Every row gives one point. Each copy is the shape, with its points in the same order, stretched, turned, moved and blurred by noise. Is it also mirrored, or only turned?
In the rows, 128 means zero.

Shape:
[[141  59]
 [103 140]
 [123 129]
 [ 85 166]
 [125  88]
 [143 154]
 [180  58]]
Copy 1, 7 rows:
[[ 41 184]
 [120 104]
 [121 126]
 [140  74]
 [ 67 158]
 [164 134]
 [ 70 220]]
Copy 1 is: mirrored
Copy 2 (7 x 2):
[[118 187]
 [138 104]
 [139 129]
 [135  88]
 [123 159]
 [162 112]
 [140 198]]
Copy 2 is: mirrored

Shape (9 x 3):
[[191 170  91]
 [120  76 138]
 [108 163 107]
 [ 96 120 183]
 [ 95 165 146]
 [ 85 153  87]
 [ 87 107 171]
 [104 109 200]
 [ 99 131 146]]
Copy 1, 9 rows:
[[ 22  86 142]
 [187 116 146]
 [ 96 149  85]
 [174 160 146]
 [117 167 104]
 [118 156  47]
 [191 158 133]
 [183 154 172]
 [152 151 118]]
Copy 1 is: mirrored
Copy 2:
[[ 73 158 208]
 [197 158 104]
 [ 82 129 111]
 [176  66 110]
 [114  73 111]
 [ 89 133  65]
 [180  84  91]
 [193  59 119]
 [136  98 109]]
Copy 2 is: only turned
Copy 3, 9 rows:
[[189 139 123]
 [ 82 142 165]
 [164 105  73]
 [110  77 143]
 [159  79  87]
 [156 130  51]
 [102  91 136]
 [106  70 170]
 [132 100 111]]
Copy 3 is: mirrored

Shape:
[[175  95 150 118 126 145]
 [110 102  55 179 154 188]
 [ 75 142  89 195 170 157]
 [145 177 129 101 107  79]
 [ 72  75  80 163 160 150]
 [129 117 142  93 147 185]
 [110  82  94 131 147 179]
 [147 150 129  91 163  92]
 [128 158 159  70  85 111]
 [132 115 179 113 118 139]]
Copy 1:
[[166 177 138 160 117 144]
 [ 81  94 184 144  45 191]
 [ 57  78 128  78  53 145]
 [ 96 144 139 113 174 116]
 [101  71 112 149  70 183]
 [167  89 132 149 109 135]
 [133  85 145 171  81 171]
 [ 90 122 120 155 157  87]
 [157 121 116 119 179 138]
 [180 152  85 117 129 137]]
Copy 1 is: only turned
Copy 2:
[[136 116 183  63 144 103]
 [132 112  45  88  23 125]
 [ 96 169  22 124  45 173]
 [ 56 140 177 192 153  90]
 [163 146  30 126  88 129]
 [167 174 165  93  77 106]
 [173 133  99  98  70 106]
 [ 83 179 142 147 154  59]
 [116 153 222 195 143 103]
 [143 155 182 106 146 142]]
Copy 2 is: mirrored

Shape, 11 rows:
[[104 157  88 192 152 130 122  19]
 [112 155 185 133  74 140 193 197]
 [129  99 120  86 128 164 128 118]
 [ 75 173 145 120 131 132 184 181]
 [126  71 109 114 135 124  99 159]
 [111  76 139 133 118 131 109 126]
 [135 133 123 176 183 119 158  72]
 [159 161  97 151 140 109 132  80]
 [128 165 141 176 173 160 107  84]
 [100 184 189  85 109  72 164 154]
 [126 106 107 113 115 120  92 158]]
Copy 1 (11 x 8):
[[156 102 134 146  85 176  65 120]
 [136 153  70  99 119 112 235 136]
 [ 97 172 147 181 139 110 107 109]
 [ 88 156  69 116  77 114 169  93]
 [ 71 128 188 149 170 114 104 133]
 [ 97 134 184 162 135 116 124 171]
 [148 148  92 122 110 149  85 133]
 [174 115 101 117 154 140  67  83]
 [142 108  75 176 127 129  90 157]
 [173 164  89 112  96  34 152 103]
 [ 98  94 178 140 170  98 107 113]]
Copy 1 is: mirrored
Copy 2 (11 x 8):
[[ 38 161 127 174 164 128 154 192]
 [135 175 157  84 139  75  86  69]
 [116 112  85 121 137 113 129 137]
 [ 89 141 187 111 115  81  78  92]
 [143 100  98  97 147 158 120 146]
 [132 110  98 115 167 133 113 138]
 [ 64 160 127 124 126 122 125 199]
 [ 84 176 133 127 125 126 170 179]
 [ 95 170 111 168 120 130 130 178]
 [136 152 205 101 124  57  98 122]
 [141 117 107 114 133 153 141 132]]
Copy 2 is: only turned
Copy 3, 11 rows:
[[195 167  56 186  36  70 224 113]
 [125  76 164 102 207  94 110 146]
 [140  93 118  82 132 130 132  72]
 [165  70 155 132 156 128 165 125]
 [ 96  76 118 111 112 165  86  76]
 [124  92 121 100 110 118  87 111]
 [123 127  79 154  52 113 220 118]
 [126 163  78 168  94 131 201  91]
 [162 119  50 150 101 104 203 150]
 [165 125 176 103 155 159 148 161]
 [115  97 116 125 135 164  88  82]]
Copy 3 is: mirrored
Copy 4 (11 x 8):
[[129 164  63  90 150 180 153  51]
 [138  55  57 203 100  99 192 126]
 [113 111 129 118 160 129 132 152]
 [127  50  45 138 100 177 159 122]
 [144 141 162  84  96  95 125 151]
 [138 138 122  95 122  84 162 153]
 [ 85 116  78 103 136 124 132  36]
 [126 139  91 154 121 134 107  47]
 [ 58 149  64 119 122 139 176  93]
 [146  70   7 195  99 100 119 138]
 [159 146 138 117  86 115 123 150]]
Copy 4 is: only turned

Shape:
[[186 148 178  97 138 162 140 154 152]
 [109 180 118 184 161 113 151 128 128]
 [129  94 171  81 165 131 109 164 152]
 [ 49 145  24 110 137 111 132 132 168]
 [166  91 146 123 162 152 144 156 133]
 [158 123 145  96 120 183 108 104 146]
 [136 126  90 131  82  86  78 152 106]
 [123 109 178  75 119 126 124 146 127]
 [125 150  70 161 184 132 144 122 121]
 [126 119  66 111 118 108 128 124 162]
 [126 154 100 178 193 109  91 113 123]
 [178 159 147 106 145 145  96 170 140]
 [140 170  92 249 171 101 110 116 170]
 [120  93 155 111 126 174 100 187 127]]
Copy 1 (14 x 9):
[[156 112 112  93 165 148 197 178  59]
 [ 90 150  80 109 129 106 156 151 181]
 [164 155 110 145 142 125 220 127  68]
 [176 160  76 202 127 115 131 118 232]
 [172 170 134 103 150 104 173 136  82]
 [145 113 165 113 107 166 171 153  96]
 [ 90 101  96 157 183 137 100  59 112]
 [126 142 112 145 135 148 171 152  56]
 [133 168 120 125 140  86 161 140 198]
 [180 125 101 159 138 102 120 116 139]
 [ 84 134 116 132 128  89 194 101 181]
 [132  98 100 121 192 154 206 121  89]
 [105 116  76  76 114  78 148  82 192]
 [142 173 127 123 160 181 174  87  93]]
Copy 1 is: mirrored
Copy 2:
[[126 145 172 145  90  66 148 143 102]
 [151 165 130  56  88 155 136 141 181]
 [186 127 184 188 115 144 137 152  61]
 [211 158  98  86 188 161  75 173 117]
 [138 112 151 133 113 127 167 129  84]
 [113 129 177 147 143  67 109 126 113]
 [123  80 101 138 214 149 127 201 150]
 [161 103 151 200 119 107 139 138  96]
 [144 178 120  55 123 174 150 155 137]
 [144 115 106 123 177 128  86 163  99]
 [140 163 158  77 124 195 128 177 146]
 [133 147 178 129 125 108 140 197 113]
 [136 135 157  19 107 179 106 172 165]
 [169  97 172 145 172 125 169 148 100]]
Copy 2 is: only turned

Shape (15 x 11):
[[ 98 109 151 107 161 121 107  95  77 190 146]
 [105  91 145 119 127 139 164 108 117 120 106]
 [124 129 118 116 166 107 140  75 106 142 167]
 [ 81  97 112 179 112 156 134 128 151 146 110]
 [174  89 132  90 100 102  85 169 155  76 148]
 [194  66 132 132 135 123 148 134 157 104  65]
 [145 159 184  71 145 114  77 188 138  99 176]
 [ 88 165 154 104 159 135  63 165 101  99 161]
 [184  64 157 152 115 130 120 113 108  92 107]
 [ 91  93 115 142 102 200 163  86 145 133 115]
 [116 113 105 120 134 173 128 137  90 162 139]
 [123 126 117  99 147 141  95  73 116 149 118]
 [120 160 104  98 126 107 134  90  82 141 127]
 [189  76 169 115  79 100 112 150 152  95  93]
 [187 117 149 144  92 142 123 138 156 119 115]]
Copy 1, 15 rows:
[[134  68  73 117 114 158 199 102 111 119  78]
 [137 153 114 121 124 172 129  93 148 141 114]
 [132  84  94 107 160 162 194 171 141 134  82]
 [ 65 122 153 109 121 135 101  58 168 171 132]
 [132 168 150 153 137 126 150 174 102  99 161]
 [140 185 115 150 185 139 101 120 117 130 167]
 [174 126 113 133  77  82 184 181 119  92 108]
 [165 102 170 110  51  92 162 132 104 121  68]
 [148 164 131 189 150 165 115 129 108 164 145]
 [ 92 156 113  88 120 181 114  70 135 187 145]
 [ 81 116  98 110 108 129 116 105 103 137  98]
 [161  90 109  92 142 165 179 119  75 127 115]
 [153  84 125  90 134 169 143 149 112  83 100]
 [159 175 135 179 142 151 121 128 122  98 191]
 [127 146 112 146 135 136 100 142 134 134 179]]
Copy 1 is: mirrored
Copy 2 (15 x 11):
[[107 134  87 150 189  88 166 180 209 140  62]
 [112 162 112 152 182 163 154 127 181 136 129]
 [148  93  71  87 166 115 176 169 177 123  99]
 [119 179 146 116 212 141 124 142 113 189  93]
 [140 140 137 169  99 118  50 154 107 112 230]
 [183 192  80 207 143 144 134  99 105 145 164]
 [118 140 143 113  61 114  64 198 142  49 209]
 [ 79 124 123  96 114 132  58 201 139  91 146]
 [129 184  87 209 168 128 153 110  82 163 174]
 [ 91 160 142 114 249 137 150  93 153 144 102]
 [ 99 121 150 167 205 143 142 140 139 126  75]
 [110 113  63 121 171  82 125 130 182 135  87]
 [109  72  97 123 113 150 147 141 186 141  90]
 [138 199 125 216  88 125 101 113 113 155 217]
 [142 180 144 161 120 119 136 104  78 143 173]]
Copy 2 is: only turned
Copy 3 (15 x 11):
[[121 165 109 117 123  72 134  86  64 164  93]
 [170 112 123  94 119  66 120 115 123 150 138]
 [126 145 164 167 118  80 123 114 109 149 105]
 [177 140 126  75 144 139 138 103 146 194 158]
 [130  97  93 156 129 131 184 201 120 101 112]
 [192 110  98 148 141 103 174 161 103  78 183]
 [156 132  80 147  51 125 119 188 131  89  80]
 [134 151  78 108  79 107  71 171 113 162  91]
 [165  88 111 147 128 111 161 156  50 138 177]
 [206  98 177  74 141  86 111 108 138 179 112]
 [143 148 152  84 121 108 131 139  99 128 124]
 [139 130 125 148 162  62 108 113  83 133  65]
 [ 84 122 144 133 139  83 109 109 123  95  86]
 [155  70  69 143 133 131 194 154 105  82 145]
 [183  86 130 145 116 157 160 145 123  80 143]]
Copy 3 is: mirrored

Shape (16 x 12):
[[146  95 131 141  74  86  65 161  64  95  93 180]
 [207  96 141 171 167 147 128 180 136 127 107 113]
 [136  79 147  91 121 116 153  67 176 158  97  90]
 [195 108 137 132  97  67 119  76 127 143  63 135]
 [118 114 113 156 157 151 149 172 106 122 167 149]
 [170 171 152  87  80 132  74 142 122 113  59 189]
 [140 134  87 175 182 120 165 124 159 186 135 125]
 [144 146 105 170 191 118  95 122 149  56 131 124]
 [173 113 142 167 137  89  96 161  71 118  69  97]
 [156 106 105 108 153  90  58  68 130 180  94 148]
 [117 105 156  88 162 121 113 139 115  85  99  92]
 [198  89  71  83 153  47 173 139 158 145  97  84]
 [140 163 146 129 102 139  75 123 158  97 156  81]
 [163  90  81 152 145 103 131  63  73 140 171 156]
 [147 143  90  81 133 161 111  95  94 185 120  92]
 [123 178 185 101 151 108  96 137 144  84 170 193]]
Copy 1, 16 rows:
[[158 211 112 111  78 149  77 201 113  62 142 101]
 [ 62 130 142 138 175  95 108 206 195 144 146 132]
 [122  67 136 203 181 179  64 144 180 107  68 179]
 [152 152 134 218 129 166  75 178 222  58 112 144]
 [123 122 164  70 153 105 129 155 111 180 129 118]
 [117 162 130 220  67 149 104 139 143  83 142  39]
 [129  98 143 141 172  99 153 127 192 189  96 158]
 [ 71 143 157  83 171 164 153 129 209 129 176  83]
 [101 186 108 126 142 137 143 243 184  59 139 133]
 [146 160  86 188 176 154  81 133 207 100  63 104]
 [ 81 124 127 127 176 201 131 196 140 111 129  99]
 [171  74  88 176 136 199 120 212 249 180 103 150]
 [116  81 113 118 166 114 119  96 172  70 146  85]
 [195 152 173  92 181 121  70 156 204 117  64 121]
 [146  90 114 151 168 103 133 147 186 113  10  91]
 [139 125 154 161 171 167 115  93 114 131 208  15]]
Copy 1 is: mirrored
Copy 2 (16 x 12):
[[159 128 134 117  99 126  23 159  76 152  89 125]
 [154 197 119 124  87 122 173  73  63 138 159 125]
 [153 100 131 158 214 125 169  78 128 172  97 161]
 [160  99 161 164 152  52  99  85 122 174  94 184]
 [139 181 118 116 125 166 142 121 108  87 195  63]
 [194 112 164 126  96  58 102 177 123  96  10 140]
 [105 175 151 155 155 106 186  75 123  85 205 126]
 [186 163 173 212 103 171 156 149  67  91 166 127]
 [124 115 131 136  58 134  95 116  38 173 146 119]
 [111  82 188 172 135 141  68  91 142 152  80 206]
 [145 117 151 147 133 194 149 134  51 152  84  97]
 [122 177 183 127 190  91 172  75  81 215 168 179]
 [199 122  89 173 116 144 188 182 129 157 111 133]
 [142  94 159 121 126 151  89  63 149 147 202 155]
 [105  56 133  83 126 139 136 121 132 141 127 170]
 [186 156 177 162  91 155 136 170 175  88  61  53]]
Copy 2 is: mirrored
Copy 3:
[[155 165 123  66 163  48 135 135 187 106 140 108]
 [210 149 124  94 118 150 102 137 149 118  90 122]
 [112 167 120 149 127 147 147 119  71  90 129 202]
 [127 212 143  73 146 117 130 106  85 121 155 172]
 [128 108 153 127 121 147 117 136 174 117  79 102]
 [169 164 127  93  90  34 111  97 142 168 154 152]
 [ 93 148 151 109 107 216 110 138 120 145 114 141]
 [194 110 156  93 161 130 180 152 172 160 117 143]
 [179 172  92  75 192 128 121 114 172 119 152 125]
 [127 229 118 112 122 142 181 117 135 136 180 166]
 [181 123 113 156 176 109 149 128 166  96 141 161]
 [124 211 162 160 184 181  82 182  60  94 161 152]
 [173 120  89 131 144 115 186 113 103 140 148 121]
 [ 79 213 187 115 147 166 166 100 125 133  99 114]
 [ 95 220  92 176 120 161 140  76 111 174 143 147]
 [165  80 194 121  99  89 154 109 151 116 148 110]]
Copy 3 is: mirrored

Shape:
[[107  57 165 149 150 192 153 180  67 119 110  91]
 [ 88 160 191 113 110  96 101  73  78  93 142 193]
 [140  49 131 104 104 159 111 153 127 147 156  82]
 [143 157 115 127 177 124 147  55  99 139  96 146]
 [103 118 193 175 131 102 101 152 134 120 179  67]
 [122 105 162  99 139 122 108 196 122 132 113 129]
 [ 94 109 160  96 123  54 160 173 162  73 147 108]
 [169 109 156 102 113 143 185 156 148 148 101 132]
 [157  91 139 154  91 212 101  77 108  92 137 169]
 [150 132  90 107 107 160 103 157  66 121 107 137]
 [142 138 156 135 154 110 176  85 205 114  97 112]
 [ 91 140 134 114 165 110 100 179 158 167 146 105]
 [127 185 165  83 106 140 173 107 171  93 174 145]
 [116 169 204  59  93 194 117 108 170 145  50 120]
 [ 96 145 150  96 133 196 176 147 120 125 116 156]
 [163  95 193 110 138 174 109 126 161  99 155  90]]
Copy 1, 16 rows:
[[146 146 122 154 157 126 143 172 141 138 185  93]
 [186 101  68 135 170 151 107 129 203  80 104 196]
 [ 71 159 154 185 148 103 170 144 145 108 145 108]
 [ 94  96  78 123 111 152  74 176 143 163  83 151]
 [140 199 144 120 109 115 198 142 158 159 139 155]
 [118 131 153 119 147 146 166 145 109  85 165 138]
 [156 152 140  72 131  80 224 186  94 108 126 145]
 [ 83 154 115 118 132 138 137 165  67 121 115 104]
 [188 119 114 225 175 135  87  89 174 121  85 137]
 [ 82  75 130 148 161 131 116  91 148  89 168 130]
 [130 178 135  92  89 125 114 189  78 181  58 144]
 [ 84 144 156 125  81 129 168 144  94 113 157 175]
 [143 149  96 119 135 104 136 134  67 135  95 194]
 [ 86 178 174 113 170 164   7  92 112  86 123 180]
 [144 119 105 147 143 131  94 139  72 103 151 159]
 [146 181 161 157 161 130 149 143 121 157 101 156]]
Copy 1 is: mirrored
Copy 2 (16 x 12):
[[115  76 215 166 188 164 105 139 154 134 108 120]
 [ 69 157 112 130  72 164 153 147  98 152 113 145]
 [145 111 158 131 191 131 140 115 203 122  96 188]
 [119 142  63 132 108 133 116 127  97 117 207  96]
 [135 172 150 179 176  91  78 157 120 133  81 194]
 [145  85 148 159 140 137 152 161 132 124  88 182]
 [162 151 136 208  92 132 124  94 123 105  27 180]
 [178  89  86 158 152 127 140 126 161 168  89 126]
 [ 97 115 150  49 177 153 132 113 140 213 136 122]
 [ 91  89 159  93 100  90 117 140 175 132 162 129]
 [205 154  53 146 150 121 116  88  74 136 102 116]
 [190 135 133 175 140 100 157 172 113 107 142 194]
 [207 204  67 123  83 135 137 132 148 175  82 120]
 [196 119  67  57 158 125 219 182 121 119  92  91]
 [193 109 136 141 108 149 176 157 146 159 120  82]
 [182 150 129 103 187 168 103 127 144 146  72 172]]
Copy 2 is: mirrored
Copy 3, 16 rows:
[[214 164 113 110 121  76 100 109 105 100  97 169]
 [153  51 118 134 131 195 151 182 187 168  72 191]
 [139 176 139 127 139  43 126  93 121 132 114 153]
 [189  91  72 136 118 164 207 149 194 124 113 115]
 [100 120 173 127 107 126 107  71 116  50  90 235]
 [123  95 144 102 153 100 105 135 117  97 137 137]
 [108  84 180 155 112 123 108  61 126 128  99 125]
 [164 132 129  93 164 100 147  61 129 148 140 104]
 [183 200 135 103 138 114 129 176 215 166 115 185]
 [181 153 122 148 160 111 148 200 131 137 175 109]
 [131  89 136 106 130 144 169  43 180 102  88 104]
 [ 71  83 127 113 124 130 131 107 102  53 100 122]
 [131 110 108 132 155 194 135  36 174 155 105 118]
 [133  59  86 100 247 153 138  86 181 110  73 111]
 [186 131  85 113 159 158 121  92 132 148  93 101]
 [130 123 127 108 153 109  90  77 188 101 115 196]]
Copy 3 is: mirrored

Shape (18 x 12):
[[ 92 121 132 143 144 195 205 133 167  99 163 104]
 [116  66 106 148 142 188 145 189 137 119 151 105]
 [ 84  68 211 132  62 172 170 141 153 105 144 130]
 [142 167 159 207 100 115 112 119 133 183  97 164]
 [ 73 124 149  95 134 178 154 147 146 160 146 104]
 [143 130 116 138 175  93 124 136 117 129 186 102]
 [ 97  72 169 126  89 133 207 162 168 137 114  80]
 [216 169 147 122 149 122 132 106  88 148 122 134]
 [165 165 122 141 179 101  92 119  94 150 170 155]
 [122 108 132 132  59 181 174 134 175 137 193  77]
 [143 206 132 140 133  86 127 128  95 135 172 122]
 [153 161 176 206 139 117  73  64 122 177  87 112]
 [ 93 114 170 138  60 191 179 180 149 155 127  95]
 [110 104  83 118 118 135 156 103 104 134 145 139]
 [122 110  93 127 169 134 143 124  71 146 174  83]
 [154 171 102 107 141 103  83 117 145 122 131 117]
 [169 149 138 108 156 112  94 106  94 159 180 126]
 [151 132 154 176 146 117 129 104 168 213 125 158]]
Copy 1:
[[ 62 114 117 194 135 112 169 119 111 141 135  69]
 [ 96 111  87 116 159 137 156 141 103  98 193  90]
 [104 176  99 249 103 169 123  92  96 109 132 105]
 [138 114 160 154 161 116 132 115 193  90 143 159]
 [113  93 137 179 124 133 117 162 108 107 150  87]
 [121 110  81 105 174 141 148 153 160 154 121 148]
 [ 84 124 136 212  96 186 122 112 123 135 172  86]
 [168  86 107 131  79  96 161 109 172 132 133 167]
 [163  88  87  84 179  99 144 136 152 129 113 169]
 [ 93 158 122 227 127 172 190 149 117 133 153 103]
 [172 121 120 117 160 113 145 140 195 170 112 132]
 [ 99 118 120 159 100  97 120 133 219  71 112 192]
 [111 133 134 220 108 148 126 142 130  99 175  66]
 [130 110 119 123 122 183 181 126 122 109 128 115]
 [129  90  64 108 143 169 162 165 165 117 134 103]
 [128 128 147  86 117 124 148 158 126 138 145 169]
 [163 104  77 128 127 128 144 147 154 127 112 177]
 [110  61 133 191 172 129 133 115 144  93 146 174]]
Copy 1 is: mirrored
Copy 2:
[[173 158 166 181 148  83 183  86 132  95  11 109]
 [245 179 120 188 120 163 130  67 114 125  66  96]
 [215 181  59 190 160  93 206  97 172  87  94 170]
 [ 95 176  52  40 173 105  86 101  85 153 175 105]
 [173 128 166 207 167 113 188  70 130 148 115 128]
 [127 119 136 108  38 144  94  64 117 174 106 112]
 [194 185  99 169 143 115 187  90 223  77 113  90]
 [ 39 136 122 100  65 190  96 129  47 103 169 107]
 [ 84 100 112  86  63 165  73  72  36 184 138 126]
 [141 230 110 220 123  76 135 101 177 126  61 133]
 [ 70 131 144  90  70 143 114 120  97 211 115 133]
 [ 86 169 114  19 116  93  80 110  70 128 232 143]
 [191 231 109 200 182 111 198 107 162 127 107 116]
 [133 110 127 150 154 165  97  89 158 125  90 141]
 [137 137 185 145  79 191 119  47 146 153 102 136]
 [108  92 144 119  83 125  64 166  83 177 164 116]
 [ 72 110 126 135  45 154  88  73  68 170 161 151]
 [ 77 142  57  81 144  93  80  37  82 115 172  77]]
Copy 2 is: only turned
Copy 3, 18 rows:
[[154 133  99 162 192 105  95 179 161 121 116 110]
 [177 105 142 187 178 163  98 111 175 161 169 118]
 [130 162  85 129 122 194  97 157 192  38 144 108]
 [ 71 178 135  74  86 115 116  82 116 107  92 134]
 [139  64 118 150 162  98 120 150 151 113 136 144]
 [147 138 136 142 153 162 154 129 102 171 103 169]
 [197 129 133 113 118 124  82 182 191  72  94 144]
 [155 145 131  67 107 137 169 104  87 163 106 105]
 [106 144 127 121 126 152 171  94  74 175 132 172]
 [124 117 104 141 129 176 131 182 209 116  79 103]
 [101 142 115 124  99 114 156 137  73 151  69 147]
 [ 89 165 144  53 131 131 141  50  80  83  87 143]
 [130 103 111 143 110 130  72 144 187  67 109  94]
 [170 106 108 168 140 105 168  99 155 154 126 165]
 [197  71 125 169 175 121 150  89 119 179 104 169]
 [108 120 187 130 125 121 192 125  99 136 108 147]
 [112 110 119 102 131 173 188 101  84 153 122 156]
 [ 90 160 130  52 123 142 134 107 150 132 124 166]]
Copy 3 is: only turned
